Rows are points. The points of each table are mixes of a few directions, plus a little noise. How many directions does each table use, and how many do they share? Where both have some left over, give the other angles between the two spaces (their principal angles), to ten degrees, smallest first.
(in the rows, 128 means zero)

First (6 x 2):
[[143 163]
 [124 118]
 [132 139]
 [121 111]
 [154 189]
 [ 95  48]]
Second (6 x 2):
[[137 149]
 [144 166]
 [ 93  47]
 [113  92]
 [134 144]
 [146 171]]
Directions: first 1, second 1, shared 1

First (6 x 6):
[[167 135  98  98 133  74]
 [178 128 115 129  88 120]
 [141  88 156 166  66 181]
 [129 149 127 136 123 143]
 [ 73  73 154 124 160 129]
 [ 79 196 117 114 198 121]]
Second, 8 rows:
[[136 164 112 107 118 133]
 [106 175 142 168 173 142]
 [119 138  35  92  87 102]
 [188  69 154 115  97 105]
 [178 147 164 148 142 122]
 [ 70  98 154  87 119 171]
 [113  70 112 120 110 114]
 [112 161 152 184 181 136]]
Directions: first 3, second 4, shared 2; angles 70

First:
[[145  97 113 133 135  95 121 133 130 112 140]
 [123 161 139 121 124 173 134 132 154 138 117]
 [130 128 128 128 128 131 129 129 133 127 128]
 [105  94 125 137 125  53 121 101  34 136 137]
 [127 146 134 124 126 155 132 133 146 132 122]
 [131 155 135 122 126 173 134 138 167 131 120]
 [117 142 136 126 124 140 132 123 120 138 122]
 [134 109 121 132 132 104 124 128 120 120 136]
 [140 120 122 129 131 128 126 136 147 119 132]]
Second (11 x 11):
[[168 152 122 120 135 202 132 165 249 107 124]
 [114 120 129 130 125 103 127 115  86 136 129]
 [122 125 129 128 127 120 128 124 114 130 129]
 [112 119 131 132 125  98 126 114  81 137 129]
 [150 140 124 123 131 167 130 148 192 116 127]
 [128 128 128 128 127 128 128 127 126 128 128]
 [118 122 130 130 126 110 127 118  97 134 129]
 [124 126 128 129 127 120 127 123 114 130 129]
 [121 124 129 130 127 114 127 121 106 132 128]
 [126 126 128 129 128 124 128 126 121 130 127]
 [125 126 128 128 127 124 127 125 121 129 128]]
Directions: first 2, second 1, shared 1

First (11 x 20):
[[116  43 131 112  81  88 152 167  85 122  66 129  85  86 229 218  84 126
  143 118]
 [127 125 128 128 126 127 129 129 127 128 126 128 126 126 132 130 128 129
  129 128]
 [137 198 125 141 167 161 108  96 163 134 178 128 164 162  46  54 164 130
  115 136]
 [139 205 125 142 171 165 106  92 167 134 184 129 167 165  36  45 168 131
  114 138]
 [125 102 129 123 114 116 136 139 115 126 111 128 115 115 158 154 114 127
  132 125]
 [135 183 125 139 157 155 113 104 155 132 168 128 156 155  63  70 156 130
  118 134]
 [114  26 133 110  73  79 157 174  78 121  54 127  77  77 249 236  75 124
  147 116]
 [123  85 129 120 104 108 141 149 107 124  97 128 107 108 178 173 106 126
  136 122]
 [128 138 127 130 133 133 125 124 132 129 135 129 133 133 116 117 133 129
  126 129]
 [125 112 128 125 118 120 133 137 120 127 115 127 119 120 148 147 119 127
  131 126]
 [137 190 125 140 163 158 110  99 159 133 173 129 159 158  53  62 159 131
  117 136]]
Second:
[[148 127 149 126 128 136 124 142 146 130 113 126 135 158 129 131 137 121
  103 144]
 [158 150 149 123 120 200 163 171 207 115 156  71 160 162 104 117 160 104
   86 161]
 [156 150 156 134 159 108  79 105 125 149 108 167 139 188  98  98 147 131
  102 144]
 [121  84 135 128 130  44  83 102  50 148  63 194  91 126 175 161  97 144
  146 111]
 [ 81 119  78 130 114 120 153 113  96 115 159 119 109  49 140 132 102 141
  182  91]
 [ 93 131  84 124 102 173 189 145 150 101 183  72 129  55 128 132 119 124
  161 108]
 [116 136 122 139 158  62  69  71  64 151 107 197 115 134 113 105 117 151
  150 108]
 [152 125 149 120 110 179 164 176 185 115 133  80 145 149 135 144 146 105
   95 156]]
Directions: first 1, second 3, shared 1

First, 8 rows:
[[125 152 165 122 123 133 114 111 108  68 114 135 111 124 148 140 122  95
   48 122 156 112 172 122 141 109 172 152 112 124 109 136]
 [137 150 106 123 121 104 140 146 144 138 147 138 117 143 111 120 113 115
  121 140 125 125 123 136 144 112 119 122 149 127 121 116]
 [150 118 152 138 169 137 137 135  98  94 131 131 102 115 122 114  97 155
   61 161 132 133 135 128 127 120 143 119 128 126 109 130]
 [124 154 204 133 149 160 135 104  99  96 118  91  91 132 111 124  87 114
   72 136 139  98 165  74 107  92 156 100 109  97 154 145]
 [131  87  94 112  86 113 148 131 138 144 116 156 135 106 115 142 156 143
  182 125 108 142 127 165 142 151  81 151 153 130 171 126]
 [132 173 175 128 126 110 160 139 124 117 119 106 106 149 124 133 107  94
   61 133 154 124 163  96 123 101 169 110 116 132 113 138]
 [116  86  80 136 121 120 123 141 154 194 120 126 187 126 154 136 184 160
  231 103 114 167  78 149 110 184 104 132 118 164 117 126]
 [109 104  49 132 129 146  67 117 161 173 158 141 174 130 140 115 158 148
  249 104  96 125  61 153 131 155  81 138 139 125 130 106]]
Second, 8 rows:
[[135  91 127 116  96 121 172 133 127 153 110 132 121 109  96 141 138 148
  173 135 108 140 135 138 124 143  83 126 147 120 190 136]
 [112 135 141 123 123 137 109 105 128 101 123 132 123 123 143 131 134 108
  115 112 136 111 145 123 135 115 144 141 122 124 131 130]
 [107 179 159 131 139 146  79 100 123  81 131 118 126 146 164 129 120  78
   67 104 160  97 152 101 132  98 187 139  98 122  87 130]
 [149 200 143 123 103  83 153 173 126 131 125 120 132 170 135 154 123  74
   45 130 169 143 157 117 134 125 185 132 110 146  68 134]
 [140  95  45 151 192  89 121 164 165 152 169 166 147 125 158  78 135 179
  141 153 115 168  53 184 150 139 118 123 155 187  41  93]
 [ 96  89 139 129 135 152 121  82 142 116 120 129 115 100 133 111 139 141
  170 113 111 109 127 124 128 109 105 126 137 123 175 126]
 [150 109 144 135 129 134 186 158 117 197 123  88 123 135  70 130 107 170
  185 154  99 147 110  98  88 148  83  76 134 109 185 141]
 [133 123 125 116 108 161  85 110  96  94 124 141 134 115 126 150 130 124
  126 122 125 110 142 138 135 145 121 162 121  93 147 132]]
Directions: first 6, second 5, shared 4; angles 80
